Each row is a point. A path goes straight from each point to the next, and from the last back to the first. The post is the endless flat space through its rows: a point in 2 columns, a line in 3, a plane in 4, and so on, so that a path can go around it. Count how often the path circles the post. Going back the other way cancels.

Post (1 x 2)
[[-5.2 -3.5]]
Path (35 x 2)
[[ 16.9  12.4]
 [ 22.2 -15.5]
 [ -1.1 -21.1]
 [ 13.1 -17.1]
 [ 13.1  -4.3]
 [  6.7 -18.8]
 [ -9.7 -14.7]
 [-26.3  -0.3]
 [-27.4  -9.7]
 [-13.5 -14.6]
 [-29.2   4.1]
 [-13.8  23.6]
 [ 17.2  13.1]
 [ 14.7  -9.3]
 [  4.0 -21.0]
 [ 14.0 -26.9]
 [  7.7  -4.6]
 [  4.6  10.9]
 [  4.5   5.8]
 [ -0.2  18.0]
 [-24.8   9.7]
 [-10.9   9.6]
 [  9.4  18.0]
 [ 23.6 -12.8]
 [ -1.0 -21.7]
 [-15.8 -17.7]
 [-24.3  -0.6]
 [-11.2   9.6]
 [ 14.3  18.5]
 [  5.6   6.4]
 [ -7.7   7.1]
 [-23.0  -0.3]
 [-12.8  -6.9]
 [-15.9   5.2]
 [ -2.4  14.4]]
Times around: 2

Post (7 x 8)
[[-13.3   9.4   6.0 -13.1 -14.4  -4.3  10.2  16.1]
 [  9.1   7.3 -12.2  -4.0  -0.1   4.6  11.9 -11.2]
 [-14.5   6.7 -32.4   3.3  -8.6  -5.8  10.0   4.2]
 [  0.8 -15.1  22.9  11.0   7.2 -17.2  -6.5 -17.3]
 [ -8.9  -1.0 -16.9 -20.6  -7.5   2.6  38.6   3.3]
 [-15.0   2.3  -0.3   4.3  -0.4   8.5  19.9  14.2]
 [ 12.1  -5.7  -5.5  46.4 -17.5 -14.8 -15.1 -20.9]]
Path (23 x 8)
[[ -1.5 -21.5   2.0  17.3   2.5   9.5  18.3  -3.7]
 [ 16.2   1.7  -7.8  23.5   5.5   2.5  -6.6 -11.1]
 [-28.4  -3.4  -8.8  10.4 -16.9 -46.1  20.3   7.1]
 [  5.0  11.7  25.5  19.2  -9.0  -0.3  -4.9  -4.7]
 [ -7.3  17.6 -27.4 -21.0 -20.7   8.0  10.9   3.7]
 [ 11.2 -10.7  -0.3 -15.3   5.6  11.2  20.5 -28.4]
 [ -0.3 -11.1  -3.4   1.9  -5.7   1.3 -15.3  -4.5]
 [  3.9 -20.1  18.4  -4.9  -6.9  -4.5  36.3  12.4]
 [-23.3  10.1  -2.8   9.4  19.0   1.2  24.3  16.6]
 [ -2.5   5.2 -24.5 -13.8 -29.8  -3.1  41.2 -24.4]
 [-10.4 -21.4  11.0  -7.2   8.4   7.6  23.9 -20.9]
 [  8.4  -0.9 -25.7   5.1 -20.1   9.0  -3.8  -6.0]
 [-29.3  -6.4   6.9  -4.3  -7.4   9.1  14.2   3.0]
 [ -7.0  13.1  -7.4   8.4 -30.0   0.1  14.6 -10.6]
 [  1.7  -1.7  -2.6 -18.8   1.1   5.6  -4.6 -13.2]
 [-16.0  -9.5 -13.8   2.9  16.0   7.5  13.5  14.1]
 [-15.9  -5.9  -1.5  -6.1  23.0 -28.2  14.9   6.8]
 [ -6.1  26.5  10.1  -5.0  -9.7  -4.1  18.3  11.3]
 [  3.3  27.0 -17.2  -5.6  22.7  -3.3   6.8 -18.1]
 [ -9.2  -3.5 -16.6  22.2  17.5 -14.0  -3.1  -9.1]
 [ -6.4  -0.1   4.4  26.8  -2.3  -6.5  10.6  -9.7]
 [  3.8   6.6  -3.0   8.7 -18.4  11.9  15.7 -13.4]
 [ 16.3  -5.0 -15.4  20.6 -10.4  19.1   4.7 -24.4]]
Times around: 3
